Rows are points. To make a cloud, some directions were put in groups of two or more. Within a group, all points are equally far from the middle, so they leave a hole (a ring in 2 directions, a hollow ball in 3). The other directions are filled evenly. Then the cloud was stretched, turned, moved and blurred a little. How many holes are there, and how many directions does each take, smallest first?
In the rows, zero is written as 128.

Cloud (21 x 3):
[[114 185 161]
 [162 150  94]
 [160  82  77]
 [ 91 154 132]
 [150 103 109]
 [171 131 123]
 [ 46  62 158]
 [104 154 129]
 [ 51  59 150]
 [157 174 122]
 [133 173  68]
 [ 96 121  51]
 [163 190  96]
 [184 110 107]
 [164 136  71]
 [102  63 144]
 [166 174 119]
 [124 198  69]
 [135 163 139]
 [ 73 124 168]
 [ 56  69 158]]
Holes: 0

Cloud:
[[180 157 128  32]
 [185  82 185 107]
 [176 163  82 174]
 [ 94 122 110 173]
 [132 105 137 160]
 [202 123 134 139]
 [144  42 121 154]
 [118  44 122 120]
 [175 165 130  44]
 [ 81 134 125  76]
 [178 161 120 120]
 [129 129 154 121]
 [186 118 107  71]
 [ 93 136 123 195]
 [156  33 148 132]
 [193 117 184 115]
 [162 125  81 123]
 [132 126 169 103]
 [187 203 132 146]
 [ 82 189 104  67]
 [110 149 158  98]
 [101 199  81  69]
 [137 187  70 119]
 [144 178 146  92]
 [144 146 136  82]
 [163 115 162  20]]
Holes: 0

Cloud:
[[114  64 139 119 104 229 142 119]
 [170 113  62 129 144 133 152 118]
 [112 164 102 180 176  46  84 180]
 [103 100 130 160 159  60 129  80]
 [ 40 107  92 202 108  95 111 114]
 [119 139 141 160 143  81  80 163]
 [ 77 166  73 147 114  60 156  74]
 [134 128 108 119 110 104 133 225]
 [164 177 100 116 111  17 146 124]
 [ 52 179  97 188 111 118 178 133]
 [189 156 150  67  63  91 130 109]
 [ 76 135  50 125  46 133 162  92]
 [136  88 139  45 150 124 148 144]
 [147 207 106 141  95  71 101 149]
 [ 20 151  71 212 172  86 123 117]
 [ 89  82 117 167  55  93 125 104]
 [210  91  89 129  92  94 169 124]
 [160 159  67 150 123 155 174 124]
 [124 176 101  58 160 113 167 161]
 [124 181 114 112 149 165 145 189]
 [147 173 168 115  65  98  87 184]
 [157  44 107 113 119 116 124 166]
 [ 61 157  82 154 214  80 164 199]
 [111 164  68 146 133  68  95 117]
 [188 191  96 153 203 118 130 148]
 [168  94 125 105 105  78 173 141]
 [111 176 125  50 176  82  97 128]
 [ 75 150 103 176 146  99 185 173]
 [117 142  59 149  95  30 136  92]
 [107 131  80 113 121  54 196 104]
 [ 80 189 129  91 191 167 133 181]
 [146 224 140 171 142  65 156 188]
 [153 136  77 102  97  86 172 127]
 [154 232 111 153 154  99 181 155]
 [162 120 145  86  68  63 135 112]
 [180 143 187 131 172  96 112  99]
 [170 142 191  95  89 113 156 145]
 [166 109 143 171 179 128 176 141]
 [115 142 174  85 105  91 174 102]
 [143  78 116 152  56  85 118  76]
 [ 81  83 110 148 190  90 150  71]
 [ 86 121 118 217  72 135 165  97]
 [188 132  96 129  41 111 143  84]
 [167 137  57 100  97 126 128 186]
 [108 194  94  95 156 101 164 189]
 [131 157 139 185  89 102 149 150]
 [ 66 182 160 122 213 174 142 163]
 [111 183 116 139 160 179  99 135]
 [ 45  90 132 149 167  91 127  98]
 [110 142 102 126 123 181  77 160]
 [139 111 130  81  89  49 162 129]
 [ 90 184 103  77 191  94 101 153]
 [ 54 155  68 181 158  50  97 152]
 [122 133  79 191  39 131 134 154]
 [106  79 138 110  32 177 169  81]
 [139 113 142  75 167 168 148  93]
 [151 173 162 131 147  85 143  57]
 [192 160 192 121 128 117 187 119]
 [ 75 184  72 161 106 120 191  83]
 [174 101  86 147 127  64  99  87]
 [142 170  79 158  34 160 134 110]
 [130  80 112 163  56  95 165  89]
 [124  55 115  84  62 115 152 157]
 [154  84 132 167 169 164 157  85]
 [154 187 161 123 156 139  67 183]
 [ 28 172  94 149 132  72 105 143]
 [121 139 132 102 131 145 212  78]
 [ 83 169  67 128  78  46 114 162]
 [ 50 137  87 168 159 160 179 157]
 [147 173  97 106 206  90 125 141]
 [102 102 153  84 159  72 106 114]
 [ 57 137  83 144 118 127  79 145]
 [ 53 143  93 149 100 137  82 132]
 [ 29 221 146 166 165 100 141 119]
 [166 146  60 171 141 141 130 177]
 [178 161 120 109 111  85 180 110]
 [ 92  94 144 109  96 160 179 134]
 [129 222 113  99 164  83 180 165]
 [ 68 126 143 130 163  35 148  77]
 [ 83 128 149 167 159  55 153  69]
 [175 139 129  75  67 131 163 105]
 [ 34 151  85 217 215 145 156 119]
 [167 117 122 102 150 125 186 113]
 [ 94 111 131 118 166  57 128  80]
 [191 155 105  95  60  60  98 121]
 [147  80 118  93  48  99 156 115]]
Holes: 2 (2, 2)
